Rows are points. Any point is a mix of the corners, with weights that add up to 1. It lies inside the corners' shape when no weight is negative. Is each point inside? If not, which corners have a negative weight?

Corners:
(1): [-17.3   5.3 -13.8]
(2): [-21.4   0.8   5.8]
(3): [ 3.9 19.6 25.3]
(4): [24.2 -3.4 23.7]
Points:
[17.1  5.4 29.1] => outside (1)
[-18.8   1.4   6.3] => inside
[-8.7  9.2  1.2] => inside
[18.0 -1.1 20.2] => inside
[-6.3  4.1  4.6] => inside
[-18.3   1.6   5.8] => inside

Corners:
(1): [ -4.5 -13.5   2.1  -5.2  -9.5  25.3  11.1 -18.7 -18.4]
(2): [ 16.0 -16.2   6.7   6.9 -12.3  -4.2 -23.9  -8.6 -17.1]
(3): [-13.6 -11.6 -14.4  32.1  -9.2 -17.1  20.2   9.1  11.9]
(4): [ -2.7 -17.5   1.1  -6.0  14.3   9.3   9.9  -2.0 -36.3]
(5): [-27.3  -6.9  -5.4 -18.8   2.3   3.4   3.4 -26.2 -33.6]
(6): [ 30.2  -0.8 -19.4 -15.2   8.3   6.6 -27.9 -20.7 -22.7]
(7): [ 25.8  -0.6  11.7  -8.3   1.2  -4.9  -7.0 -27.2 -13.6]
(8): [-12.0 -21.2   3.9  49.1  10.5  -5.1   4.5  -8.1  15.4]
(9): [-15.1  14.5   1.8  -5.5  -2.9  13.7   3.2   0.6 -35.0]
(10): [-10.9 -18.5  -1.9  16.0  11.3  -6.4  -0.3  10.8  28.1]
Points:
[ 5.3 -9.3 -7.3  1.8  2.3  3.3 -5.7 -8.9 -7.6] => inside
[  6.6  -8.7  -6.7   3.3  -1.3   0.9  -6.4 -20.7 -13.5] => outside (4, 9, 10)
[ 9.0 -9.8 -4.0 11.0  1.4  4.1 -8.5  1.2 -8.8] => outside (5, 7)
[  1.2  -8.7   0.3  12.4   4.6  -2.4  -3.8 -11.9  -7.4] => outside (1)
